Each row of a before or after table is a point. The points were changed in one or more steps. Then noise was added and the rows were shuffled. The steps act on columns, c1 being the first. Name the steps. A step turns or swaps two columns, mirrors them in a line or flattens them onto one, adds a multiple of one to another, or multiplies or shifts one. Angles are multiples of 10 degrees, from the lower column toward the higher: turns from -170 to 170, lines from 10 to 170 but not 90. Use the fewest steps. Two steps may share a column if one is a turn and the other turns, adds or multiplies; they go together, in the order done. Otherwise the lowest column goes first.

Before (12 x 3):
[[-20 -63  27]
 [  4 -11 -40]
 [ 33 -17  -5]
 [-47  21 -53]
 [ 30  46  37]
 [ -2 -10 -11]
 [ 11  17 -11]
 [-56   1  40]
 [  4 -69  18]
 [-30  16  -4]
 [-16  26 -61]
 [-25 -53  39]]
After (12 x 3):
[[-32  -3 -17]
 [-20  15  65]
 [-26  28  60]
 [ 33  -8  15]
 [-58  38   7]
 [  5 -43   5]
 [  5   4  70]
 [ -3 -13  10]
 [-48 -48 -29]
 [ 30  44 -42]
 [-16 -56 -35]
 [  9  -7 -18]]
Steps: turn c2 and c3 by -80 degrees

Before (12 x 4):
[[ 49 -19 -27 -10]
 [ 25   3   0 -65]
 [ -2  43   0 -71]
 [ 10  47  -3 -69]
 [-10  63  16  29]
 [-35 -28  -2  15]
 [  6  44   8   6]
 [-16  35   4   5]
 [ 14  -1 -31  18]
 [ 32  31 -10 -40]
 [ 52 -14 -82  25]
 [-48 -31  15  17]]
After (12 x 4):
[[  8  43  -7 -20]
 [  8  45  10  54]
 [ 28   4  -1 -15]
 [ 53 -15 -83  74]
 [ -9  59  14  80]
 [-19  32  -1  57]
 [ 30  32  -9  14]
 [ 47 -19 -29  40]
 [-50 -31  16  69]
 [-41 -30  -4  65]
 [ 16  -2 -30  66]
 [ -3  44  -2 -21]]
Steps: shift c4 by 50

Before (8 x 6):
[[ 27   5 -52 -43 -12 -21]
 [-15 -53   4 -28 -53  -9]
 [-22 -18   9 -18   5  73]
 [ 59  34  23  -1  41 -13]
 [-20 -78  -2 -19 -16   7]
 [-23 -54 -14  -6   5  -9]
 [ 71  41 -29  25 -24  33]
 [-33  17   4  -3  37 -53]]
After (8 x 6):
[[ 25 -78  -3 -17  -6   6]
 [ -8  17   2  -2 -50 -51]
 [-71  34  24  -3  19 -12]
 [ 52 -57   3 -29  22  -8]
 [ 11 -17  12 -18 -20  71]
 [ -9   5 -50 -43  26 -21]
 [ 10 -55 -14  -6 -20 -10]
 [-27  42 -28  24  71  32]]
Steps: turn c1 and c5 by 130 degrees

Before (8 x 8):
[[  8 -49  45 -13   6   2  29 -10]
 [ 16 -33  -4  11  41 -41 -12  36]
 [  5 -22   7  87   9  31 -12  12]
 [-19  25  39 -13  23 -23  33  21]
 [ -7  23 -11 -19   1 -22  10 -16]
 [ 71 -13   2  59 -47  44 -11   2]
 [  6  10   9  -4  26  27   1   4]
 [ 95  22 -24  26  22 -51 -23 -30]]
After (8 x 8):
[[ 96  -9 -26  25  25 -53 -35 -30]
 [ 16 -18  -4  16  37 -43  14  37]
 [  7   7  11  -2  25  26 -17   4]
 [ -7  17  -7 -20   4 -22 -18 -18]
 [  7  12  45 -11   6   1  56 -10]
 [  5 -16   7  84  13  32  16  11]
 [-16  40  41 -10  25 -25 -22  18]
 [ 68 -17   3  60 -43  43  21   2]]
Steps: add 0.3 times c5 to c2; turn c2 and c7 by -70 degrees

Before (8 x 9):
[[  3 -25  27 -70  -3  25   7 -66  18]
 [ 19  54  55 -16 -23  26  32 -29  23]
 [ 45 -36  -7  -5 -20  49  13 -36 -23]
 [ 43  -7   3 -55  12   2  12  -3   1]
 [ 36  -3 -46 -56 -56  60  49 -30  15]
 [ -5  10  33  43 -29  39   3  71   1]
 [-15  23  -2  50 -37 -11   4  55 -20]
 [ -9  37 -24 -23  -5  29 -19  35 -54]]
After (8 x 9):
[[-36  -4 -47 -53  19  54  49 -58  34]
 [ 27  37 -25 -25 -35   1 -20   1  58]
 [-10 -26  26 -70  60  31   7 -16  -2]
 [-25  57  57 -15  20  29  30 -27  -3]
 [-43  -8   3 -58   6  -7  13  11  12]
 [ 22  23  -1  50 -59 -15   0 -31   6]
 [  4   9  33  43 -76  34   4 -16  18]
 [-36 -36  -7  -4  31  25  12 -26  56]]
Steps: turn c1 and c9 by 160 degrees; turn c6 and c9 by 30 degrees; turn c5 and c8 by 80 degrees

Before (11 x 11):
[[ 14 -22 -15  11  -9 -11 -14 -23   6  29  38]
 [ 26  14 -16  -8 -31   2 -24  25  22 -11  12]
 [ 19   3  -6  36  59   4  14 -38   8 -10   9]
 [ 28 -13   7  -6 -18  25  32  22   3 -15  26]
 [ 50   8   6 -14 -13  -2  -6  24 -10 -29  20]
 [ -4  -7  16  -4 -12   5  -3 -17  -7  14 -32]
 [ 19  -1   2  11  -5 -31  15  26 -19  20  11]
 [ -3 -15 -30  34  -8  13 -27   5 -32   1  28]
 [ 19 -29  35  19 -20   2  19  -7  17 -18  -2]
 [-22   8   6 -10  -1 -16 -26   1  -7 -19  -9]
 [ 32 -53 -34   8 -32 -19   8 -48  46 -48  10]]
After (11 x 11):
[[ 14 -23 -18  -6 -14 -14 -19 -23   3  58  39]
 [-21  10   6 -32   5 -16  -9  -1  -9 -41  -9]
 [ 21   0   1  24   9 -31  -1  26 -19  40  11]
 [ 30 -14   7  28 -21  25  26  21   0 -32  27]
 [ 33 -54 -35  14 -62 -19  -1 -47  48 -97  11]
 [ -2 -10  17  -6  -6   4   3 -15 -10  28 -31]
 [ 16   5  -7  45  52   5 -20 -41   8 -21   8]
 [ 47   7   5 -20  -8  -2   8  25 -12 -57  19]
 [ 21 -31  34  37 -34   1  -3  -8  18 -36  -3]
 [ -4 -14 -30   2  15  13 -44   7 -33   1  24]
 [ 26  13 -17 -31 -49   2  -9  26  20 -22   9]]
Steps: turn c4 and c7 by -50 degrees; multiply c4 by 1.3; add -0.7 times c9 to c5; multiply c10 by 2

Before (8 x 12):
[[-14  41  -3  56   8  -6  -5 -35 -42 -41  -6  38]
 [-42  -6  -5   1  46 -24  24  61  44 -40 -18 -37]
 [-26 -65  23  35 -18 -26 -52  21   5  -6  18 -48]
 [ 46 -36 -55   0 -37  10 -13  64 -44  -2 -30  17]
 [ -2 -39  10  15  49   5 -25  41 -14  19  65 -36]
 [-14 -26  30 -27  66 -68  29 -13 -51 -43  36  55]
 [ 49 -11 -64   6  15  -3   8   8   1   7  31 -24]
 [  0  15 -13  43   0  12  22 -16 -22  21  45 -50]]
After (8 x 12):
[[ -1 -49 -21  45 -46   9  22  -8 -33  -8   0 -14]
 [-25 -48  29  32 -20 -23 -51   8   7  -1 -18  68]
 [ -3 -38  28  13 -66   2 -24  31 -22  -1  48  41]
 [ 50 -21 -53   9 -30  -4  10  38  -8   2  15  11]
 [-38 -35  28  -2  19 -24  25  55  57  18  47   5]
 [-14  54  21 -26 -39 -68  27 -25  13 -66  65  26]
 [-13  39 -21  52   5  -8  -4 -31  13 -58   6 -42]
 [ 45  14 -19   2  29   8 -15  84 -21 -37 -37  36]]
Steps: turn c2 and c12 by -90 degrees; turn c3 and c8 by -30 degrees; turn c5 and c11 by 90 degrees; turn c9 and c10 by 60 degrees

Before (8 x 14):
[[-62 -18  -9  13  34 -16  11 -24   4  -9  12  28 -12 -16]
 [ 27 -31 -11 -21   2   7 -44  13   7  43  25 -16   0  -1]
 [-31  -7  43  -6   1   6  17  18   0  -2   7 -25  13 -25]
 [ 24  -2 -12  13   5 -15 -23   5  -4 -23  41  17  -8  -2]
 [  9 -18   8  10  28 -15 -95  -3   0   4  21 -17 -15  63]
 [ 24 -40 -11  -1 -15  -4  17  25 -22 -18   4 -20  20 -26]
 [  3 -22 -11   0  16 -27  15  -9  14  -6   3 -21 -26  -1]
 [ 25 -22 -12 -27 -10   6   2  20 -25 -27  -1   6 -30 -25]]
After (8 x 14):
[[ 24 -23 -12 -27  -5  18   2  -1 -25 -15  -1   7 -30 -25]
 [-31  -7  43  -8   0   6  17   0  -1  -3   8 -25  14 -25]
 [ 24 -40 -11  -1  -6   6  17   0 -21  -6   4 -20  21 -26]
 [ 27 -30 -11 -21   1 -17 -43   1   6  15  25 -16   0  -1]
 [  9 -16   7   9  11 -10 -97  -1   0   9  21 -17 -14  62]
 [-62 -18  -8  14  13  -5  11   0   3   4  12  28 -11 -16]
 [ 24  -2 -12  12   2   3 -23   1  -4  -2  42  17  -8  -2]
 [  2 -22 -10  -2   6 -13  15  -1  13  11   4 -22 -26  -1]]
Steps: multiply c5 by 0.4; flatten c6 and c10 onto the line at 140 degrees; multiply c8 by 0

Before (10 x 18):
[[-22 -30  12 -16  57 -35  -7 -47 -62  21 -42   0 -16  -6 -17  50   9  51]
 [ 10  -7   5  83  18  24  45 -45   6 -41 -12 -11  16   3  19  20  38  37]
 [ 11 -36 -30   7 -28 -66   2 -31 -20 -27 -58 -48 -47  29  22 -46 -51 -49]
 [-27 -33  36  50  45  35 -14  -6 -16 -51 -19  26  16 -17   3   1 -61 -56]
 [ 21 -16  62  38  42  -1 -13  41  -4 -60 -18   2  56   9  19 -47  44  39]
 [ 13  13  67   8 -11  30  47  15 -65  10  21  26  56 -29 -62 -37 -57 -12]
 [-58   8   0   4 -36 -47  40   5  31  30  13 -21   9  14  -7 -12   7 -19]
 [-27  35  -4  57 -24   2  57 -14 -56 -17  46 -40  11  27 -45  40 -37  46]
 [ 16  -9  -2  18 -27  25  48  13  18 -29  22  23  -5 -40  19  15  29 -35]
 [-75  19  -1 -12  -9 -61  25 -31   5 -52 -34 -40  32  36  28 -11  19   8]]
After (10 x 18):
[[-28 -45  -7  60 -19   3  58 -14 -55 -16  46   3  12  26 -42  31 -39 -34]
 [-74 -21   0 -12  -7 -59  23 -30   8 -55 -37  -5  25  33  23 -20  18  -4]
 [ 24   0  60  37  40  -4 -13  41  -3 -58 -19 -11  52   7  20 -47  45 -42]
 [ 21  22   2  19 -28  21  47  14  17 -26  22   2  -3 -44  22  18  25  35]
 [-27  47  36  52  46  36 -14  -5 -13 -54 -21  -2  20 -15   5   2 -64  36]
 [  9  -6   2  79  17  27  44 -41   4 -42 -13   7  14   5  16  16  34 -37]
 [-60  -3   0   2 -38 -44  38   2  26  32  17   2   7  11  -3 -16  14  16]
 [ 11  47 -27  13 -28 -64   6 -27 -17 -27 -63  -4 -53  27  22 -52 -48  31]
 [ 15 -11  65  10 -10  33  47  20 -64   5  23  -3  52 -23 -62 -34 -62  16]
 [-19   9  16 -14  58 -38  -8 -48 -65  21 -41   9 -14  -3 -15  52   7 -60]]
Steps: turn c2 and c18 by 160 degrees; flatten c12 and c16 onto the line at 80 degrees

Before (12 x 20):
[[ -6  16   0  -2  -4   3   9   9 -16 -13  14   0   3 -14   3  22 -15  27
   -2  -4]
 [ -2  11  11   6   8 -16  -7 -70  14  -8  -6  19  11   5 -19  12 -17 -12
   10  -8]
 [ -6  -5  24   4  13   1  -7  16  16  25  -7  23   1  -6  -7  24 -17 -21
   15  -4]
 [ -4   5  10   0  -3  13  20 -11 -24   9  -6  -6  11   6  -1   5 -18 -18
   -1  11]
 [  2  -9  21   5   3  17 -13   7  -6 -11   6  10   4 -13  -1  -4 -12 -21
   17  -9]
 [ -1  26  -2   5  -7  -3 -11  11   2  -3  -5  24  -8 -11   6  -4  20   8
    3  35]
 [ 21  -3  15  -9  -9  11   0  11  18 -16  19  -4  10 -13   6 -11 -19  -9
   13  61]
 [ 17  -2  18   2  31   5  -5   8  12  -4  -1  -3  16  11  -2 -11 -12 -11
   -3  -7]
 [ 12   5  -1   4  19  -1  -7   7  14 -15   8  16 -17  -6 -26   0 -16   9
   19  14]
 [ -5  14  -1  -3   4  15  -9  10   8   1  -5  15   6  16   6 -12  -7  29
   -8  16]
 [  0  -1  67   2  -2  10 -11  -2   0 -14  -6   8  15  25   7 -13  37  17
   16  -5]
 [ -3  -9  -1 -26  -8 -14   9   0  13   3  -3  13   8  -5 -41   5  -9   5
    6  10]]
After (12 x 20):
[[ -3   6  10  -1   3  13  19 -11 -23  10   9  -5  15   5  -1   6 -19 -17
    0  10]
 [ -5  15  -1  -4   0  16  -9  11   8   2  -7  15   7  17   6 -11  -5  29
    9  16]
 [ -1  26  -3   4   5  -3 -12  11   1  -3  -8  24 -11  -9   6  -4  20   8
   -6  36]
 [ 13   4  -2   4 -25   0  -7   6  14 -16   5  16 -22  -7 -26   0 -15   8
   -8  13]
 [ -5  16   0  -2   4   3  10   9 -16 -13  15   1   4 -14   3  22 -14  27
    0  -5]
 [ -6  -5  24   3 -19   2  -9  17  16  25  29  24   0  -6  -7  25 -18 -21
   -6  -4]
 [ 21  -3  14  -9   0  11  -1  10  17 -17  41  -3  12 -13   6 -13 -18  -9
  -16  61]
 [ -1  11  11   5 -12 -16  -7 -70  15  -7  11  19  16   6 -18  12 -17 -13
   -4  -9]
 [  2  -9  21   5 -12  17 -13   8  -6 -12  37  11   6 -12  -1  -4 -11 -20
  -14  -8]
 [  0   0  67   3  -6  10  -9  -3   2 -13  94   8  19  25   7 -13  36  17
  -15  -4]
 [ 18  -2  17   1 -26   4  -5   9  14  -4  26  -3  20  10  -2 -11 -13 -11
   18  -6]
 [ -2  -8  -1 -26   4 -13  10   0  16   3  -5  14  10  -5 -41   5 -10   6
   -9  11]]
Steps: add 1.5 times c3 to c11; turn c5 and c19 by 150 degrees; multiply c13 by 1.3

Before (8 x 24):
[[ 29  -9 -19   6  35 -20  34  -2  34   7   2 -43 -38 -38  46 -23 -12  -6
  -22 -26   9  30  29  39]
 [-54  47 -26 -11  26  -3 -22  -9  32  22 -36 -25   5  40 -15 -13  50 -41
  -35  21  28  12 -31 -16]
 [ 30  -1  -8  19   9   9   9  38 -30 -23 -19   4  13 -31 -36 -11  -6  45
   46  21 -19 -30 -44  37]
 [-36 -38  32 -13 -22  15  42  -2 -36  17  48  25  35 -56  64   0 -43 -34
  -38   4 -67  13 -11 -23]
 [-42  -2  39   6 -25 -62 -17   9  36  21 -11  -9  28  -7  26  34  27  46
   42   3  -1  20  24 -54]
 [ 29 -13 -16  45 -66 -15 -34 -65  52  -2  -3  -4  20  13  -7 -18  -8  41
   48  38  14 -19  50 -43]
 [-37 -32 -40  -9   6  32 -36   9   0 -35  12  49 -61 -11  -9  26  11  34
  -42   7 -37   6 -24  36]
 [  8 -14  33 -25  21 -44  35  10  -7 -20  39 -35  28  33 -35 -57 -49 -41
   12 -55 -18 -28  18 -39]]
After (8 x 24):
[[-44  -2   9  36   8 -67 -13  10   9  -7 -20   6  26 -12  45  41  25  44
   44  16  -2 -24  24 -54]
 [-34 -36 -20 -32 -17  15  43  -3 -18  -5  90  47  36 -56  51  15 -42 -33
  -38  18 -67 -11 -15 -23]
 [  6 -16  54 -11 -29 -41  36   8 -29  56  80 -38  28  39   5 -53 -42 -41
   13  -1 -23  28  14 -40]
 [ 28  -9 -44  37   7 -20  37   2   3  22  -1 -36 -41 -34  41 -43 -17  -9
  -20  14   5 -27  31  43]
 [ 27   1  18 -31   1  14  10  39  19 -11 -36  -7  14 -34 -35  -9  -8  44
   51 -28 -22  30 -42  40]
 [ 30 -17 -10  50 -57 -21 -32 -63  42 -37  -6  -9  21  13 -17  36  -5  40
   51 -13  14  20  50 -43]
 [-50  50 -14  37  10  -2 -26 -12  -8 -24 -73 -31   4  37 -16 -26  51 -40
  -37   9  32 -13 -30 -18]
 [-34 -34 -27   0  24  30 -39   8  -7   0  26  31 -59 -14 -51   8  12  38
  -41 -33 -39  -3 -21  37]]
Steps: turn c3 and c15 by 40 degrees; turn c12 and c15 by -20 degrees; swap c4 and c9; turn c5 and c16 by -50 degrees; turn c10 and c20 by 110 degrees; multiply c11 by 2; multiply c22 by -1

Before (14 x 32):
[[ -8   6 -26 -16 -17 -27  31 -13 -19  47   3  37  -9   7  -8 -47  14 -22
  -21 -25  19  30  -1 -27 -22   9   0 -17 -18   1  18  37]
 [  5 -43  18  31 -15 -17 -14  11 -17  -2 -46 -25  25 -14  -6  10 -10  22
  -17   3 -22  -3  16  -7   7  -4 -25 -23   0   0  13  -8]
 [ 12  -3  -8 -34  -5  -7  43   2  -2  29  18  12 -22  26 -19 -11  -2  -2
   -2 -32  -2  43 -33  -8 -27 -18  -1 -14  15  11  -2   1]
 [-19 -40   9  27 -18  25 -18   6 -13  -7 -35 -45  28 -19  12  11  31   1
  -48  16 -40  13  10  17  35 -27  -6  -5  -3 -13 -21   5]
 [ 11 -25  29  35  12 -12  -6  -9 -14 -37 -24 -10  34 -33   5   0 -18   7
  -37   5 -32  15   6  12  25 -16   9  19  -3  -9 -15   2]
 [  0 -19 -23   1  28 -12  26 -23   2  24  -2 -12   3  46   1 -14 -22 -21
  -11 -27  -2  21  20 -17 -24 -16 -16   5 -18 -18  -1   3]
 [ 35 -19  27  36 -18  21 -42   9  -2  -1 -54 -26  46 -32   4 -19  22  24
  -40 -11  18  26   6   8  18 -27   5 -14   3  -7 -34 -14]
 [ 32  19 -32  -5   4 -12  29 -17 -32  25   1  18 -16  31  12  -5  17 -50
   21 -38  16  19 -18 -21 -43   3  -1 -17  -2  21   6  37]
 [ 27  -2 -30  -2 -10   5  13 -24  11   3  12  -6  -6 -17 -21 -38  33 -14
   22  -8  59  35 -47 -26 -17  -2   2 -37  -4 -10  23  27]
 [-10  23 -12   1  14   7  22 -14 -11  21  12   5   6  24 -27 -45  23   0
    7 -27  36  17 -51 -24 -53  21   9 -42  -7  13  -3  41]
 [  6 -23 -15 -15  -7  27  17   5 -26  27  19  16  21   5  17 -25 -13   7
  -10  -2   0 -12 -12 -27  -6 -33 -12  -2  -6   9  -1  14]
 [ 45  31  17  50 -38  24 -30  40  58 -44 -22 -11  24 -19  23 -21  38  33
   -7  25  36  45 -46   8 -29 -14  43 -69  -3 -42   1  19]
 [ 20 -41   1  -4   0 -19 -37  -6 -20   5  -7 -32  24   6  -1 -10 -17 -10
  -45  19 -23  22  17  -8  11 -10   0 -15  -3  20 -19  16]
 [ 23 -27  23  13  -3  -4  18 -32  12  20  -7 -11  20  -6  -8  -9  11 -18
  -34   6 -27  -7  22  -3 -24 -19  -7  -7   2  14  -4   1]]
After (14 x 32):
[[  6 -23 -14 -15 -48  26  17   5 -25  28 -35  16  22   5  18 -24 -13   7
  -10  -2   0 -10 -12 -27  -6 -33 -12  -2  -6  10  -1  14]
 [  4 -43  19  30  50 -17 -14  11 -17  -2  11 -24  25 -14  -5  11 -10  23
  -17   4 -22  -4  16  -7   6  -4 -25 -23   0   0  13  -8]
 [ 35 -19  26  36  57  20 -42   9  -2  -1  12 -26  46 -32   4 -18  22  23
  -40 -11  19  26   6   8  19 -26   5 -13   2  -7 -35 -14]
 [ -8   6 -26 -16 -56 -27  31 -14 -19  46 -51  36  -9   7  -8 -47  14 -23
  -22 -24  19  30  -1 -27 -22   9   0 -17 -19   1  19  37]
 [ 44  31  16  50  95  24 -30  40  58 -45  12 -11  24 -19  23 -22  39  33
   -7  25  37  46 -46   9 -29 -14  43 -69  -3 -43   1  19]
 [-10  23 -12   0 -44   7  22 -14 -11  21 -10   4   6  24 -28 -44  23  -1
    7 -26  36  17 -51 -24 -53  20   9 -43  -8  13  -3  41]
 [ 12  -3  -8 -34 -51  -7  42   2  -2  28 -35  12 -22  27 -19 -12  -2  -2
   -1 -33  -1  43 -33  -8 -27 -18  -1 -13  15  10  -2   2]
 [ 10 -24  29  35  62 -11  -5  -9 -14 -36  51 -10  34 -33   4  -1 -18   7
  -38   5 -31  15   5  12  25 -16   9  20  -3  -9 -14   2]
 [ 33  18 -32  -5 -36 -12  30 -17 -32  25 -17  18 -16  32  13  -5  17 -51
   20 -38  16  19 -18 -21 -43   2  -1 -16  -2  22   6  37]
 [ 20 -42   2  -4   0 -18 -37  -6 -20   6   0 -32  24   6  -2  -9 -16 -11
  -44  18 -23  21  17  -8  11 -10   0 -15  -3  20 -19  16]
 [ 26  -3 -29  -2  -9   5  13 -24  11   3 -18  -6  -6 -17 -20 -38  32 -14
   23  -7  59  35 -46 -25 -17  -2   2 -37  -5 -10  23  27]
 [  1 -18 -23   2 -43 -12  26 -24   3  23   7 -12   4  46   1 -14 -22 -21
  -11 -28  -2  21  20 -17 -25 -16 -16   5 -17 -19  -1   3]
 [-19 -40   9  27  49  26 -18   6 -13  -7   8 -45  29 -19  12  11  32   1
  -48  16 -40  13  11  17  35 -27  -6  -5  -3 -13 -22   5]
 [ 23 -26  23  13 -18  -4  18 -33  12  20 -14 -10  20  -6  -9 -10  12 -18
  -33   6 -26  -7  22  -4 -24 -20  -7  -7   2  14  -4   1]]
Steps: add 1.5 times c10 to c11; turn c5 and c11 by 120 degrees
